Each row is a point. Any point is a mix of the corners, with weights that add up to 1. It lies inside the corners' shape when no weight is negative. Is each point inside? If not, which corners have a negative weight?

Corners:
(1): -38; -13; -13
(2): 7; -68; -2
(3): 5; 6; 57
(4): 29; 84; 44
Points:
17; 46; 45 -> inside
9; 9; 41 -> inside
25; 73; 41 -> inside
13; 51; 32 -> inside
5; 26; 24 -> inside
-14; 30; 18 -> outside (2)
0; 4; 44 -> inside

Corners:
(1): -10; 11; 28; -16; -28; 7; -13; 89; -9
(2): -44; 37; -48; 32; 0; 38; 4; -27; -40
(3): -63; -25; -12; -19; -19; -19; -21; -54; 7
(4): 33; 72; -6; -16; -42; -53; 13; 71; 31
(5): -32; 16; 3; 28; 3; -69; 52; 95; 20
(6): -48; 17; 7; 44; -63; -14; -22; -14; -42
(7): 17; 49; 39; 8; 41; -35; 18; 37; 0
(8): -66; 30; 13; 13; -40; 42; 31; -14; 33
(9): -8; -17; 23; 30; 29; -24; -60; -21; 34
(10): 28; -57; -19; 32; 0; 7; -19; -82; -26
Points:
-21; 21; 10; 10; -9; -16; 5; 14; 11 -> inside
7; 44; 2; 1; -22; -38; 10; 47; 17 -> inside
-13; 13; -1; 27; -15; -2; -1; -2; -12 -> outside (3)
-31; 32; 5; 0; -29; -19; 8; 62; 11 -> outside (7, 10)
-10; 16; 4; 26; -7; -9; 0; 14; -4 -> outside (3)
-11; -1; 0; 17; -25; 5; -7; 31; -9 -> outside (3, 7)
-14; -10; 8; 19; 15; -4; -12; -6; 5 -> outside (4, 6)
-23; 16; -13; 22; -19; -15; 19; -7; -5 -> outside (1, 9)

Corners:
(1): 44; -16; -10; -27; 5; -15; 2; -12; -17; -26; -11; -2; -34; 1; -13; 57; -7; -3
(2): -75; -21; -41; -11; -6; 4; -25; 12; -6; 14; -14; 28; -15; 56; 24; 14; 0; 13
(3): -25; -35; 9; -27; 17; -8; -9; -26; -6; 7; -23; -35; -27; -3; -10; 50; 11; -4
(4): 26; 7; 12; -17; 15; -32; -2; -20; 23; 13; -13; -8; 23; -17; 11; 6; -12; 2
(5): 16; 34; -10; -3; -5; -1; -8; 24; 23; 10; 50; 35; 11; 1; -1; 2; -22; 4
(6): 20; -28; 4; -1; 3; 12; -19; -20; 0; 13; -16; -10; 3; -15; 12; -4; 6; -10
(7): 16; 16; 22; 30; -9; -16; 28; -12; 19; -41; -9; 58; 16; -1; 12; -39; -18; 29
(8): -5; -11; 1; 19; -7; 9; 21; -22; 3; 0; 3; -10; 3; 3; -95; -21; -16; 9
(9): 34; -6; 8; -6; 20; 4; 15; 35; -15; 21; 32; 20; 8; 7; -13; -5; -32; -4
(10): 18; 45; 5; -2; -4; -3; -22; -11; -15; -4; 14; -6; 26; -11; 31; 18; -5; 3
(11): 30; 10; -19; -5; 24; 0; -13; 9; 16; -8; -12; -9; 10; -16; 4; 3; -10; 16
(12): 11; -41; -6; -20; 19; 6; -34; 7; 4; 26; 18; -23; 16; -3; 39; 23; -24; 53
(13): 20; 8; 3; -17; 16; 1; -34; -12; -36; -9; -14; 14; -10; 40; -6; 20; 28; -5
(14): -4; -36; 4; -20; -1; -20; -21; 22; 2; 16; -5; -12; -23; -16; 34; -10; -15; 17
(15): 29; -17; 15; -18; 3; 17; -15; 7; 19; 12; -13; 4; -16; 11; 16; -22; -29; 37
(16): 30; -1; 1; 38; 12; -15; -32; -11; 10; -1; -28; -6; 4; 1; 37; 33; 15; -6
(17): 11; 30; -16; -23; -25; -6; -6; -9; 8; 11; 2; -9; 21; 36; -25; -7; 65; -28
(18): 33; 1; 11; 12; 21; -16; 15; -20; -1; -23; -3; -7; 7; 16; -24; -26; 4; -18
(19): 35; 51; -7; -1; 1; 9; -9; -9; -14; 3; -17; 20; -20; -6; 23; -13; -2; 15
Points:
12; -4; -9; -9; 10; -2; -10; -6; 1; 8; 4; -4; 1; 8; -11; 15; 3; -4 -> outside (7, 10, 14, 15)
15; 0; -3; -5; 7; -5; -9; 3; 3; 2; -2; 8; -4; 7; 3; 4; -7; 9 -> outside (6, 10)
10; -9; 0; -4; 5; -6; -13; -8; 5; -2; -8; -5; 1; 6; 1; 6; 0; 9 -> outside (9, 19)
11; 6; -1; -15; 8; -3; -9; -8; -7; -4; -10; 9; 2; 12; 15; 4; 1; 8 -> outside (5, 8, 14, 16)
9; -6; -2; -5; 3; -3; -7; 0; 6; 7; -2; 2; 0; -4; 9; 3; -11; 14 -> outside (13, 18)
13; 0; -3; -8; 4; -2; -3; 6; -1; 8; 5; 5; 4; 10; -7; -1; -2; 1 -> inside
4; 9; -11; -13; -7; 6; -26; -7; -10; 11; -9; -2; -16; 14; 9; 17; 16; 5 -> outside (4, 7, 9, 11, 18)
